Rows are points. Each copy is the shape, with its points in the same order, turned, moved and blurred by noise. Some copies are also mirrored. Which?

Shape, 6 rows:
[[ 0.8  2.6]
 [ 7.8  3.0]
 [-8.6 -1.1]
 [-2.3  1.6]
 [-4.1  1.5]
 [-0.2 -2.4]]
Copy 1:
[[-2.3 -2.1]
 [-0.3 -8.3]
 [-1.3  7.8]
 [-1.2  1.1]
 [-2.7  2.7]
 [ 2.8 -0.6]]
Copy 1 is: mirrored
Copy 2, 6 rows:
[[ 0.2  1.9]
 [-6.3 -2.1]
 [ 9.9  4.4]
 [ 3.0  2.9]
 [ 4.4  4.9]
 [ 3.5 -1.7]]
Copy 2 is: mirrored

Shape (9 x 4):
[[-0.8 -1.0 -1.2 -3.1]
 [ 2.6 -7.8  6.3 -3.2]
 [-1.1  4.3  0.7 -5.4]
 [-2.0  7.5 -0.4  6.5]
 [ 0.7  1.8 -3.2  1.9]
 [-0.4 -3.5 -3.7  5.4]
 [ 3.4  2.9 -3.2 -0.8]
 [ 7.5 -6.6 -4.2 -5.9]
 [-0.5  3.9  0.1  2.3]]
Copy 1:
[[ 0.5  1.5 -2.1  4.7]
 [-4.3 -5.6 -6.9  1.3]
 [-2.5  6.5 -0.5  3.8]
 [ 5.3  4.7  6.1 -3.0]
 [ 3.4  1.1  3.3  3.3]
 [ 7.4 -3.4  0.6  2.6]
 [ 0.2  1.2  4.2  5.4]
 [-3.1 -6.1 -1.0 11.8]
 [ 2.1  2.8  2.9 -0.3]]
Copy 1 is: mirrored
Copy 2 (9 x 4):
[[  3.9  -0.1   1.5  -0.8]
 [  2.1 -10.2   2.1  -3.8]
 [  7.5   1.7  -2.0  -3.9]
 [ -2.8   6.1  -7.4  -1.8]
 [  0.4   2.0  -2.2   2.0]
 [ -4.6   0.1   1.2   3.1]
 [  3.9   0.8  -3.7   3.1]
 [  6.9  -7.3   3.2   6.8]
 [  0.4   2.5  -4.4  -1.4]]
Copy 2 is: mirrored
Copy 3:
[[-2.3  0.8 -3.5 -1.4]
 [-9.1  3.1  3.3  2.3]
 [ 0.9  4.1 -1.2 -5.4]
 [ 7.6 -5.7  2.8 -4.0]
 [ 3.6 -3.0 -1.7  0.1]
 [-1.2 -7.0 -1.9  2.5]
 [ 3.2  1.3 -2.6  0.9]
 [-4.2  5.1 -5.0  7.4]
 [ 3.2 -2.2  2.0 -2.1]]
Copy 3 is: mirrored
Copy 4 (9 x 4):
[[  1.8  -2.1  -4.0  -2.8]
 [  3.8  -5.8 -11.2   3.7]
 [  3.6  -5.4   0.8  -3.1]
 [ -7.6  -3.0   4.2  -0.7]
 [ -1.9   0.3  -0.7  -1.0]
 [ -5.6   2.2  -5.9  -0.9]
 [  1.2   1.3   0.9  -0.1]
 [  7.9   4.6  -8.2   1.6]
 [ -3.1  -3.1   0.9  -0.5]]
Copy 4 is: only turned

Shape, 14 rows:
[[-3.2 -3.6 13.0 -0.6 -4.1 -3.7  1.4 -2.4]
 [-4.9 -1.3  5.6  2.0  2.4 -4.0  3.3  6.5]
 [-5.4 -2.2 -2.2  3.6 -0.2 -3.5  3.8 -4.5]
 [-5.3 -2.0 -4.5 -0.7  2.6  1.6  3.3  8.8]
 [ 4.3 -0.1 -2.4  3.6 -5.3  0.2  2.4 -3.7]
 [ 7.8  0.7 -4.9  0.8 -0.8  4.4  2.3 -4.3]
 [-3.1 -2.8  6.9  3.4 -1.1  2.2  1.6 -3.4]
 [-2.4  8.5  1.0  0.3  0.0 -1.9  1.1 -4.1]
 [-4.9 -0.6 -3.6  1.3 -4.3 -0.1  3.7  0.4]
 [ 1.3 -3.3 -1.8  0.7  2.0 -3.2  0.0  0.4]
 [-3.3  4.9 -3.6 -3.9  2.3  3.4 -0.2  3.8]
 [-6.1 -2.8 -4.8  2.4 -0.5  0.6  0.2  2.3]
 [-4.8 -2.1 -4.1  4.5  2.2  5.6 -1.6  9.8]
 [-3.8 -3.8 -2.4  3.6 -8.6 -2.1 -4.6 -2.3]]
Copy 1 (14 x 8):
[[ -1.5  -3.2  -6.9  -4.4   5.1 -10.6  -0.5  -2.6]
 [ -0.5  -3.8  -6.3   6.4   0.9  -5.4  -2.3  -5.0]
 [  2.3  -7.9  -2.0  -1.7  -5.6  -0.6  -1.5  -5.2]
 [ -2.6   0.6  -4.2   8.9  -7.0   0.2  -1.2  -3.9]
 [  1.6  -7.4  -0.9  -2.5  -3.1   2.9  -0.1   4.7]
 [  2.4  -2.7   4.3  -0.8  -3.3   4.6   4.3   6.0]
 [ -3.8  -6.8  -1.6  -2.0   0.9  -5.0   2.6  -1.9]
 [  1.0  -3.6   4.6  -1.5  -1.2  -2.1  -6.9  -1.4]
 [ -1.7  -6.1  -4.1   1.2  -8.0   0.0  -3.4  -1.2]
 [  4.2  -0.5  -3.3   1.9  -1.4   1.5   1.1  -2.4]
 [ -3.8   3.4   3.8   3.5  -5.0   0.6  -4.3  -1.5]
 [ -2.6  -3.8  -3.0   2.9  -6.9   3.5  -0.8  -5.4]
 [ -7.7  -2.8  -3.8  10.7  -3.8   6.1   0.7  -4.5]
 [ -2.7  -5.1  -7.1  -5.2  -1.9   5.2  -2.7  -1.8]]
Copy 1 is: only turned
Copy 2 (14 x 8):
[[ 4.9 -0.5 -0.9 -0.7 -5.3 -6.1  0.2 11.7]
 [ 6.4 -4.9  2.6 -0.1  5.0 -3.1 -1.7  5.3]
 [ 1.6 -0.8  5.5  5.1 -3.5 -0.1 -2.5 -0.6]
 [-0.6 -5.8  1.5  3.8  9.4 -3.1 -1.1 -2.4]
 [ 0.3  1.9 -0.1 -0.2 -4.4  0.2  5.6 -4.1]
 [-2.5  7.0 -1.2 -1.5 -0.6 -1.6  4.0 -7.7]
 [ 1.2  3.1  2.8  2.2 -1.6 -3.4  2.5  7.0]
 [ 5.2  4.7 -3.3  3.7 -0.4  4.7 -2.6  0.6]
 [ 0.0 -3.7  0.5  6.0 -0.4 -0.8  1.3 -1.5]
 [-0.3 -0.8  2.5 -3.2  0.4 -1.7 -2.0 -2.0]
 [-1.1  0.7 -4.6  3.9  8.1  0.8 -2.6 -1.7]
 [-3.0 -4.4  3.3  4.5  3.3  0.5 -0.5 -0.6]
 [-3.9 -4.8  3.8  2.1 12.0  0.6  3.6  0.2]
 [-5.5 -4.9  0.8  1.4 -5.7  3.5  2.9  2.6]]
Copy 2 is: only turned
Copy 3:
[[-0.4 -4.0 -6.8  3.5  7.1 -2.7  9.9 -0.2]
 [-0.8 -8.2 -8.0  0.9 -1.0 -6.6  1.0  1.0]
 [-7.5 -4.7 -3.0 -8.0  3.1 -3.6  2.0 -1.4]
 [-4.7 -5.8 -5.0 -1.9 -3.2 -3.5 -7.7  5.7]
 [-3.6 -1.3  4.4 -2.5  3.8  0.8 -0.4 -4.8]
 [-2.7  5.5  4.4 -3.2  3.1  0.0 -4.7 -4.3]
 [-0.7 -2.3 -1.9 -1.7  6.7 -5.9  4.8  1.3]
 [-8.9  1.5  0.5  0.1 -2.3 -6.8  5.0 -2.9]
 [-8.3 -5.7 -0.2 -2.8  1.9 -1.2 -1.1  1.7]
 [-1.1 -1.1 -4.2 -4.9 -0.8  0.4 -1.2 -1.9]
 [-6.9  1.6 -1.0  0.6 -4.8 -4.3 -3.7  4.8]
 [-5.4 -5.3 -1.5 -6.1 -0.8 -1.9 -2.0  4.5]
 [ 0.4 -6.4  0.4 -3.4 -4.2 -4.7 -6.8  8.5]
 [-4.1 -6.0  3.0 -5.5  1.7  4.6  5.4  2.9]]
Copy 3 is: only turned
Copy 4 (14 x 8):
[[  7.5   1.4  10.6   0.6   4.0  -5.7  -4.1  -1.7]
 [ -0.2   4.2  10.5   3.2  -0.8   3.8  -1.8   0.7]
 [  1.9  -5.6   5.6  -2.4  -1.3   6.5  -4.8  -3.3]
 [ -5.5  -1.1   4.9   2.8  -5.9   6.6  -2.8   6.2]
 [ -1.1  -7.2  -0.9   0.9   6.1   1.9  -4.3  -1.0]
 [ -1.0  -8.1  -6.1  -0.9   5.5   2.5   0.7   2.3]
 [  2.5  -0.5   6.5  -4.8   3.2  -1.6  -2.9  -0.3]
 [  3.7   2.4  -3.3   0.0   0.0   3.5  -4.7  -4.1]
 [ -1.4  -4.5   3.3  -0.1  -1.5   3.8  -8.2   1.1]
 [ -0.9  -5.4   3.8   3.6  -0.2   2.9   1.7  -1.2]
 [ -2.1   1.1  -3.0   2.3  -5.7   2.7  -2.4   3.7]
 [ -4.9  -4.4   4.5  -0.7  -4.6   3.5  -4.5   0.7]
 [-11.4   0.7   4.5  -0.4  -4.8   2.6  -1.3   5.1]
 [ -3.7  -8.7   4.6   0.8  -1.4  -3.4  -7.5  -5.1]]
Copy 4 is: only turned

Shape (15 x 9):
[[ -1.9   4.5   3.3  -4.6  -6.5  -2.1  -6.5  -1.8   1.3]
 [ -3.4   4.7  -2.8  -1.0   1.1  -4.5  -9.6   6.7  -1.2]
 [  3.3   0.6   1.0  -3.9  -2.1  -1.4  -8.4   1.3   0.7]
 [ -5.9   1.8   1.9  -2.4  -0.3  -5.4  -7.5   3.6  -2.2]
 [ -5.5  -1.5   3.4  -3.4  -9.2   1.2  -2.7  -0.4  -2.3]
 [  6.5  -3.8  -1.4   0.1   4.9   5.3   2.3  -0.7   3.5]
 [  5.9  -3.9   3.3   1.3  -0.2   2.3   2.2   1.2   9.1]
 [  6.4   0.8   0.4   2.1   2.3   1.2   3.3  -2.8   5.0]
 [  0.4   0.3  -2.6  -7.6   4.2  -4.2  -4.8   4.3   1.0]
 [  2.6   3.4   0.5  -2.4  -0.7   1.7   2.8  -0.8   1.8]
 [  1.9   1.0  -2.3  -4.6  -0.7  -7.9  -2.2   5.4   1.2]
 [  6.7  -4.7  -3.3   2.5   0.1  -0.3   2.0  -5.5   4.0]
 [  1.9   1.3   5.0   0.4 -10.6   1.2  -1.9   1.6  -4.2]
 [  3.9  -2.8  -4.7   3.1  -0.3   4.8   4.5  -1.4   9.7]
 [  5.2  -2.3   4.6   1.6   2.1  -1.8   3.0  -3.1   4.0]]
Copy 1:
[[  5.4   4.2   2.9  -0.4   4.8  -2.1  -3.6  -4.3  -5.2]
 [ 10.2   1.8   2.3  -3.3   2.9  -4.6  -1.1  -5.8   7.4]
 [  8.9   1.7   2.7  -0.4   0.1   1.9  -4.0  -4.2  -1.0]
 [  6.8   0.3   0.4  -2.4   7.4  -2.2  -0.9  -4.8   1.5]
 [  0.1  -2.1   6.1   2.1   7.2  -0.1  -3.4  -1.2  -4.5]
 [  1.3   0.0  -1.7   5.5 -10.1   5.6  -1.2   1.6  -0.1]
 [  4.3  -1.7  -0.3  -1.1  -8.4   4.7  -1.8   6.7  -5.3]
 [  0.8   3.5  -3.0   0.9 -10.6   2.9  -1.4  -0.1  -4.8]
 [  7.5   2.2  -3.3  -1.7   2.6   4.2  -3.5  -2.7   4.9]
 [  0.1   3.8  -1.2   1.1  -3.6   0.5  -4.2  -1.4  -2.6]
 [  4.5   1.8  -1.0  -6.9   0.8   3.3  -4.0  -3.7   2.6]
 [  0.2   2.1   0.1   0.3  -8.2   8.1   3.4  -1.5  -5.9]
 [  0.7  -2.4   7.6  -1.2   0.8  -1.7  -8.2  -5.3  -5.9]
 [ -1.5   3.1   1.9   0.4  -9.5   4.8   1.9   5.7  -4.1]
 [  1.1  -1.9  -4.8  -1.8  -6.4   3.5  -0.6  -0.5  -7.7]]
Copy 1 is: only turned
Copy 2:
[[  2.9   3.9  -0.5 -10.3   0.8   0.1   8.4   2.1   3.0]
 [ 11.0   4.2  -4.8  -2.0  -3.3  -3.5   7.1   3.6  -2.0]
 [  6.6   4.0   1.0  -5.6  -1.3  -1.1   6.1  -2.8  -0.3]
 [  4.8   3.6  -4.8  -4.4  -3.6  -5.8   9.4   4.8  -0.5]
 [ -3.4   3.5   0.6  -4.2   2.6  -1.6  11.8   0.8   3.7]
 [  1.2  -2.0   1.6   2.2   0.7  -2.0  -6.0  -5.5   2.6]
 [  0.5  -8.0   2.2  -3.9   2.2  -5.2  -3.8  -3.0   2.0]
 [  1.4  -5.0  -0.6  -3.0  -0.9   1.7  -5.0  -2.1   1.4]
 [  8.4   5.1   2.4  -1.6  -6.2  -3.9   2.6   3.6   0.7]
 [  2.3  -1.5  -0.2  -3.0   0.5   1.5  -0.4   2.1   6.3]
 [  7.8   0.1   1.3  -2.3  -7.1  -0.3   5.4   3.7   2.2]
 [ -1.8  -3.1   2.7  -1.9  -1.2   3.5  -4.2  -4.1  -3.8]
 [ -1.3  -1.7  -1.8  -4.1   2.5  -0.7  12.3  -4.5   3.9]
 [ -0.4  -6.6   4.0   1.0   4.0   0.5  -5.7   1.1  -2.0]
 [ -1.4  -3.9  -0.7  -5.3  -2.7  -1.7  -3.7  -3.4   1.9]]
Copy 2 is: mirrored
